Each row is a point. The points of each table are mixes of a few directions, plus a little noise. How many directions does each table use, and how many do they share? Where both have some left over, give the other angles between the two spaces (their principal angles), to ten degrees, smallest first.

First:
1.35 3.15

0.31 0.84

-0.34 -0.81

-1.28 -3.18
Second (7 x 2):
-0.23 -0.80

-0.80 -1.90

0.95 2.24

-1.01 -2.38

-0.99 -2.30

1.64 3.91

0.57 1.31
Directions: first 1, second 1, shared 1

First (7 x 6):
4.07 1.70 -1.40 -3.80 -4.95 -2.39

-0.89 0.16 0.65 1.50 1.45 1.68

0.41 -3.36 1.86 0.43 1.37 -0.53

-1.45 0.22 0.19 1.37 1.50 1.20

-2.15 -0.04 -0.48 0.88 1.40 0.01

0.43 1.40 -1.74 -1.83 -2.11 -1.76

-0.44 -0.09 0.95 1.47 1.36 1.76
Second (9 x 6):
-0.77 -2.32 0.47 -3.38 -0.37 2.03

-0.39 -1.40 0.25 -1.97 -0.32 1.18

-0.29 -1.04 0.21 -1.51 -0.17 0.86

1.03 3.34 -0.56 4.86 0.55 -2.83

-0.22 -0.91 0.18 -1.34 -0.13 0.76

-0.54 -1.88 0.36 -2.66 -0.30 1.54

1.26 4.07 -0.73 5.90 0.71 -3.41

-0.25 -1.00 0.14 -1.42 -0.19 0.85

0.32 1.11 -0.24 1.64 0.24 -0.92
Directions: first 3, second 1, shared 0; angles 70

First (8 x 11):
0.21 0.27 0.20 0.18 0.00 0.15 -0.04 0.01 0.15 0.05 0.25

0.27 0.26 0.28 0.07 0.02 0.15 -0.07 0.05 0.12 0.12 0.21

2.16 3.68 3.46 1.27 -0.67 2.65 -0.09 1.33 2.00 0.19 2.54

-1.80 -2.82 -2.96 -1.00 0.45 -2.17 0.19 -1.15 -1.55 -0.15 -1.95

3.37 5.72 5.32 1.98 -0.98 4.07 -0.20 2.19 2.85 0.33 3.81

-1.27 -1.94 -1.88 -0.65 0.35 -1.37 0.09 -0.77 -0.98 -0.19 -1.33

-1.07 -1.73 -1.69 -0.64 0.29 -1.26 0.03 -0.63 -0.90 -0.14 -1.11

-2.01 -3.36 -3.08 -1.17 0.63 -2.35 0.14 -1.41 -1.81 -0.25 -2.21
Second:
-0.64 1.94 1.14 1.79 2.04 0.98 -0.74 1.02 2.46 -2.94 1.42

1.60 -2.60 0.79 -0.70 -1.35 1.28 -0.17 -1.29 -1.10 0.62 -0.66

1.50 -0.40 -1.36 -1.45 -1.93 -2.76 -1.82 -1.74 -2.82 1.01 2.01

-0.26 -0.36 1.18 0.98 3.93 0.35 1.43 0.58 2.79 -4.02 -0.19

1.83 -0.16 0.62 -0.99 -1.94 0.42 0.44 -0.42 -1.16 2.25 0.05

-1.71 2.28 -1.34 1.05 1.62 -1.96 -1.41 0.65 0.81 -1.96 1.58

-1.28 1.61 -0.13 1.01 3.10 -0.86 0.61 1.10 2.27 -2.78 0.68

0.12 -1.70 -2.80 -2.26 -3.12 -2.70 -0.68 -1.66 -3.99 3.63 -0.79

0.08 3.41 0.89 0.33 2.38 -0.92 2.20 1.90 2.45 -0.67 0.76

-0.21 -2.51 0.24 -0.74 -2.21 2.66 1.41 -0.15 -1.02 3.16 -3.42

-1.10 -1.50 0.47 0.96 -2.47 3.55 -1.30 -0.01 -0.53 1.64 -1.75
Directions: first 1, second 5, shared 1
